Every row gives one point. Two turns around zero, p and q, are shown by what they do to some points. Where does a point land after both, in the order given? Backwards means that the second turn is done in reverse. Each puzzle has new turns, and all numbers are rounded.
In the rows, 128 means zero.

Turn p:
[163 171 134] => [165 169 136]
[114  99 134] => [110 102 135]
[ 87  94 147] => [ 80 101 140]
[114 134 104] => [122 129 100]
[162 141 120] => [164 137 128]
Turn q:
[137  95 158] => [135  97 161]
[ 98 171 123] => [110 177 122]
[114 137  99] => [110 138 101]
[163 108 132] => [156  99 128]
Where do these land?
p, then q: [ 92  91 136] => [ 82 110 145]
q, then p: [140 144 138] => [145 140 135]
q, then p: [143 201 143] => [171 190 126]
q, then p backwards: [133 116 124] => [128 116 122]
p, then q backwards: [123 101  94] => [145 101  98]
q, then p: [136 115 134] => [130 115 138]

Turn p:
[100 143  98 111 162 154] => [ 93 134 102 129 161 160]
[172 120 144  90 157 112] => [154 140 141  88 169 105]
[110  93 169 131 115 102] => [142  85 171 127 116 124]
[121  99 131 132  96 133] => [143 106 129 121  96 141]
[154 100 132 133 144  99] => [149 106 127 115 141  92]
[122 167  97 139  95 120] => [ 94 158 114 135  90 118]
[117 173 124 159 128 176] => [120 167 111 180 125 157]
Turn q:
[142  86 147 124 124 130] => [142  92 154 122 140 122]
[124 113  97 123 161 100] => [125 119  94 139 155  96]
[113 155 118 103 155 114] => [121 159 100 117 153 125]
[ 94 145 144 144 110 178] => [ 92 131 143 128 107 181]
[ 97 153 150 148 109 125] => [ 93 155 152 129 112 134]
[162 117 152 150 139 144] => [157 117 155 156 133 143]
[136 121  83  80 155  70] => [146 134  73 103 160  69]
[111 131 122 167 122 143] => [101 123 132 157 108 140]
[173 131 138 111  76 148] => [173 121 148  99  84 142]
Where do these land?
p, then q: [118 140 113 138 138 181] => [123 124  99 158 108 164]
p, then q: [146 100 199 120 146 116] => [179 125 175 142 168 126]
q, then p: [ 86 150  92 128 156 127] => [ 75 122  95 142 129 140]
q, then p: [132 105  96 118 128 107] => [118 105 114 103 124 103]
p, then q: [143 149 125 160 120 135] => [126 146 127 150 100 115]
q, then p: [114  99 158 142 120 138] => [146 101 156 138 137 146]
p, then q: [156 154 114  90  89  92] => [125 174 130  69 122 113]
